Each row is a point. Each copy is the shape, with its points in the same order, turned, moved and blurred by noise. Is it also mirrored, or only turned?
In the rows, 128 means zero.

Shape (8 x 3)
[[112,165,187],
[195,57,93],
[95,130,83],
[107,56,162],
[111,131,95],
[136,150,200],
[166,165,118],
[206,125,118]]
Copy 1 (8 x 3)
[[106,166,170],
[191,32,116],
[123,119,67],
[98,67,159],
[126,111,87],
[124,146,193],
[180,149,105],
[209,99,135]]
Copy 1 is: only turned
Copy 2 (8 x 3)
[[141,167,190],
[203,106,41],
[94,105,96],
[178,61,144],
[105,119,97],
[173,171,181],
[144,183,91],
[201,155,80]]
Copy 2 is: only turned

Shape (9 x 4)
[[147,175,135,153],
[128,74,42,155],
[167,165,49,168],
[63,179,42,94],
[120,139,107,145],
[88,88,119,133],
[69,136,140,80],
[136,139,101,174],
[121,77,60,116]]
Copy 1 (9 x 4)
[[70,154,155,121],
[136,140,116,7],
[79,203,149,48],
[49,172,30,65],
[84,138,124,87],
[115,86,101,74],
[91,101,55,131],
[80,141,153,68],
[143,136,90,36]]
Copy 1 is: mirrored
Copy 2 (9 x 4)
[[119,168,168,154],
[146,133,30,146],
[134,177,98,206],
[58,72,101,203],
[113,141,122,142],
[117,113,98,92],
[97,66,152,108],
[120,170,111,149],
[150,96,63,134]]
Copy 2 is: mirrored
Copy 3 (9 x 4)
[[150,165,169,140],
[148,141,31,159],
[178,212,102,159],
[48,214,96,167],
[129,149,123,148],
[104,98,97,149],
[49,124,140,117],
[163,147,122,163],
[120,142,47,131]]
Copy 3 is: only turned

Shape (9 x 6)
[[137,147,112,173,125,123],
[109,133,156,167,156,58],
[130,33,150,145,57,150],
[88,85,154,122,86,203],
[138,164,151,97,124,97],
[201,170,145,40,175,197],
[146,132,110,56,183,127],
[103,122,135,145,84,110],
[168,163,100,42,141,185]]
Copy 1 (9 x 6)
[[136,115,137,192,133,153],
[84,96,166,160,131,86],
[184,7,95,117,115,165],
[143,54,115,92,129,224],
[155,141,189,127,119,132],
[214,211,158,89,199,193],
[151,193,126,85,146,137],
[128,84,148,152,90,155],
[205,200,129,104,143,202]]
Copy 1 is: only turned
Copy 2 (9 x 6)
[[138,149,108,170,130,164],
[109,196,130,173,199,142],
[85,68,206,180,113,132],
[76,89,173,101,86,155],
[146,168,124,119,156,95],
[197,73,91,32,159,110],
[123,108,71,91,186,89],
[103,157,152,165,116,124],
[167,82,70,63,127,90]]
Copy 2 is: only turned
Copy 3 (9 x 6)
[[95,157,111,150,116,156],
[73,125,149,140,183,134],
[163,51,108,135,67,127],
[100,90,129,128,13,109],
[109,172,148,87,133,108],
[132,240,118,126,61,16],
[87,181,82,103,125,39],
[101,113,129,106,105,156],
[118,221,83,93,55,57]]
Copy 3 is: mirrored

Shape (12 x 6)
[[179,147,103,83,189,115],
[158,124,116,116,169,89],
[161,162,93,126,78,94],
[147,206,82,98,95,75],
[171,146,151,76,101,122],
[75,129,93,193,193,190],
[125,162,111,88,131,167],
[103,102,185,75,85,89],
[153,202,150,152,95,73],
[85,99,88,146,130,176],
[160,211,184,134,119,156],
[69,152,144,178,93,76]]
Copy 1 (12 x 6)
[[136,189,122,96,202,133],
[147,157,125,123,177,96],
[150,168,66,117,99,100],
[110,201,72,93,97,74],
[160,139,120,96,122,154],
[62,157,142,249,168,141],
[82,165,112,120,132,168],
[143,64,120,84,111,126],
[157,179,135,115,72,80],
[82,117,94,208,144,151],
[151,183,180,134,74,164],
[103,108,127,173,76,58]]
Copy 1 is: only turned
Copy 2 (12 x 6)
[[51,62,121,113,161,112],
[69,89,140,145,147,82],
[72,136,151,97,83,145],
[48,162,135,56,114,145],
[115,103,177,96,142,149],
[132,133,16,185,165,94],
[125,109,94,96,164,139],
[163,151,201,87,140,78],
[55,189,168,130,128,151],
[150,127,67,139,121,102],
[96,155,156,151,182,179],
[106,222,129,139,104,84]]
Copy 2 is: mirrored
Copy 3 (12 x 6)
[[193,137,74,64,158,154],
[173,125,100,106,162,139],
[182,204,114,135,137,97],
[165,214,66,109,155,73],
[167,173,166,82,151,120],
[86,114,44,149,94,216],
[136,186,107,71,109,156],
[129,124,187,97,132,74],
[136,190,102,155,205,99],
[124,134,102,144,45,164],
[93,207,140,105,195,166],
[93,142,110,199,138,71]]
Copy 3 is: only turned

Shape (12 x 8)
[[120,177,139,154,70,42,126,108],
[110,153,185,136,161,155,83,83],
[79,93,103,170,60,174,204,128],
[174,78,107,117,189,133,181,138],
[62,113,180,115,202,151,115,149],
[98,134,47,141,139,87,129,116],
[64,118,52,128,77,88,124,188],
[89,77,155,126,80,62,211,88],
[119,216,93,70,166,114,165,144],
[185,146,99,112,106,113,104,125],
[64,154,140,79,168,130,149,80],
[164,105,183,187,143,69,79,155]]
Copy 1 (12 x 8)
[[95,168,154,58,108,60,103,112],
[79,158,159,178,159,158,119,113],
[54,46,100,41,153,132,120,181],
[161,54,135,145,156,120,208,135],
[94,160,112,179,206,140,164,186],
[128,111,58,107,153,64,134,98],
[106,123,44,73,112,52,113,190],
[34,104,156,63,138,49,205,154],
[184,177,87,83,137,153,188,115],
[157,101,135,119,75,111,122,103],
[67,174,96,126,156,148,194,116],
[141,128,204,176,136,42,90,155]]
Copy 1 is: mirrored
Copy 2 (12 x 8)
[[113,144,159,80,103,96,207,97],
[127,123,225,116,136,105,82,117],
[98,145,54,200,104,131,124,98],
[210,73,109,159,164,163,122,140],
[128,131,193,155,176,132,91,209],
[106,83,124,136,197,105,173,96],
[68,107,56,103,173,101,181,154],
[158,165,118,194,93,58,200,134],
[161,173,139,82,228,153,163,100],
[160,89,124,59,132,108,138,87],
[154,167,186,158,206,85,125,120],
[136,61,185,96,69,133,162,161]]
Copy 2 is: mirrored
Copy 3 (12 x 8)
[[119,72,133,129,110,77,195,73],
[165,121,139,187,93,163,153,161],
[71,132,48,72,77,185,136,79],
[109,123,119,95,222,174,138,166],
[106,108,78,195,130,167,112,206],
[131,144,71,136,185,113,167,61],
[108,136,39,126,149,66,94,51],
[63,7,85,103,128,160,161,76],
[172,131,43,110,161,87,201,168],
[182,129,143,94,152,112,147,115],
[167,80,48,176,136,172,181,156],
[88,109,215,168,136,107,136,136]]
Copy 3 is: mirrored
Copy 4 (12 x 8)
[[137,151,178,52,131,48,83,106],
[96,122,174,70,165,194,120,114],
[52,108,154,186,106,61,140,55],
[115,87,91,164,78,162,51,113],
[65,52,171,100,119,187,121,163],
[103,127,129,146,162,72,57,160],
[100,94,122,139,130,14,130,173],
[49,83,142,81,89,52,53,50],
[85,185,145,116,75,128,74,202],
[157,162,95,103,124,115,105,122],
[21,132,153,84,126,151,79,151],
[201,57,162,72,133,133,94,101]]
Copy 4 is: mirrored

Shape (13 x 8)
[[98,105,172,115,151,90,79,100],
[172,128,122,110,157,158,175,140],
[143,162,167,158,134,147,144,140],
[70,219,130,130,111,148,180,151],
[59,142,136,132,130,100,190,161],
[160,142,122,96,140,79,139,99],
[109,102,93,205,66,137,133,121],
[134,157,140,114,104,109,163,183],
[141,157,164,109,118,91,210,130],
[153,137,181,148,94,156,40,201],
[113,32,169,129,137,86,77,161],
[183,90,95,160,135,232,173,43],
[104,148,142,162,167,111,121,138]]
Copy 1 (13 x 8)
[[130,109,100,137,144,66,116,99],
[137,117,122,88,87,185,159,85],
[98,124,128,82,69,116,153,114],
[43,157,90,71,114,157,139,173],
[56,82,109,86,153,151,138,152],
[134,151,148,101,163,136,149,72],
[111,102,180,175,89,140,160,181],
[109,121,149,49,123,152,124,140],
[64,122,156,71,133,160,120,81],
[188,114,137,67,57,58,107,166],
[182,25,135,128,138,75,104,114],
[143,140,123,202,22,213,184,76],
[105,103,105,100,119,94,176,129]]
Copy 1 is: mirrored
Copy 2 (13 x 8)
[[101,171,104,120,120,82,162,83],
[139,176,176,115,114,176,133,161],
[128,173,114,167,114,151,112,148],
[59,104,98,163,96,158,83,194],
[74,78,166,171,101,120,120,130],
[125,168,154,115,110,73,143,161],
[188,80,74,155,95,126,135,130],
[123,131,160,148,143,133,86,155],
[104,150,192,161,87,106,87,156],
[150,175,62,130,201,164,83,88],
[152,130,138,121,154,94,161,22],
[205,175,116,92,7,205,179,156],
[101,148,111,169,130,126,166,135]]
Copy 2 is: only turned
Copy 3 (13 x 8)
[[79,124,173,156,133,90,132,81],
[138,121,89,138,177,155,157,145],
[110,117,136,119,121,155,188,147],
[92,108,85,45,76,155,179,129],
[117,103,105,86,87,66,145,148],
[155,97,136,114,177,115,133,75],
[155,189,136,157,47,150,111,126],
[136,110,135,67,133,134,149,174],
[168,72,130,92,133,114,178,144],
[55,180,223,115,157,184,128,167],
[92,144,213,183,145,64,95,152],
[160,127,52,244,114,188,173,114],
[101,159,143,112,127,99,173,103]]
Copy 3 is: only turned

Shape (15 x 9)
[[133,166,97,81,85,90,180,135,90],
[114,179,131,165,148,134,102,90,116],
[136,151,178,168,155,124,76,114,74],
[94,104,153,111,63,141,99,122,141],
[122,112,176,104,117,149,153,114,149],
[94,166,103,77,104,47,219,147,120],
[109,73,147,101,55,125,158,81,149],
[156,191,158,172,138,96,117,83,90],
[179,71,139,101,88,142,119,102,203],
[98,193,118,88,51,60,184,137,147],
[120,61,162,72,75,118,133,139,205],
[96,188,147,42,73,96,184,109,127],
[137,198,121,155,144,152,97,111,81],
[126,180,148,62,65,59,195,154,100],
[135,99,160,126,59,151,175,141,177]]
Copy 1 (15 x 9)
[[202,75,153,103,99,117,90,138,145],
[127,166,95,139,122,98,105,93,115],
[112,183,144,153,124,126,88,84,78],
[125,67,126,205,107,106,123,128,101],
[107,76,153,138,119,110,160,110,104],
[172,40,157,63,84,87,73,136,179],
[139,35,157,180,157,88,147,125,141],
[156,191,152,125,126,86,102,80,124],
[104,90,170,197,131,141,199,146,164],
[191,48,150,119,49,59,93,137,175],
[79,28,168,190,98,133,168,145,152],
[196,29,142,110,66,91,120,84,143],
[167,185,95,124,116,117,100,104,89],
[205,50,188,95,61,89,93,125,142],
[122,58,160,160,113,74,177,168,115]]
Copy 1 is: only turned
Copy 2 (15 x 9)
[[103,124,80,123,74,179,128,205,148],
[182,157,133,173,121,124,143,134,131],
[179,154,194,156,133,106,108,167,126],
[121,86,149,95,134,172,133,107,144],
[124,124,143,113,150,192,154,141,89],
[64,93,69,160,77,181,171,221,128],
[117,85,129,57,142,191,189,145,132],
[183,177,157,171,125,135,151,193,156],
[89,160,122,58,199,179,162,112,132],
[77,100,84,162,82,217,166,183,181],
[46,99,139,77,179,197,161,110,118],
[88,121,113,139,52,230,164,171,135],
[194,170,128,166,102,130,100,149,136],
[69,111,116,145,72,220,136,225,152],
[114,94,112,97,190,228,145,142,124]]
Copy 2 is: only turned
Copy 3 (15 x 9)
[[186,91,175,59,94,125,149,112,94],
[128,64,140,138,153,185,108,107,156],
[137,89,100,143,158,197,59,116,113],
[77,115,87,104,87,150,174,121,121],
[157,110,84,111,103,155,158,143,152],
[204,84,183,56,143,104,189,144,83],
[147,106,84,122,67,137,218,117,112],
[180,90,123,119,180,199,88,71,127],
[140,142,75,132,72,102,175,82,176],
[162,110,167,25,150,114,204,113,109],
[130,149,61,108,75,69,201,141,129],
[179,72,134,7,113,134,190,137,117],
[131,74,165,110,137,189,64,104,156],
[197,120,149,10,127,117,164,130,73],
[133,168,113,124,85,135,191,141,149]]
Copy 3 is: mirrored
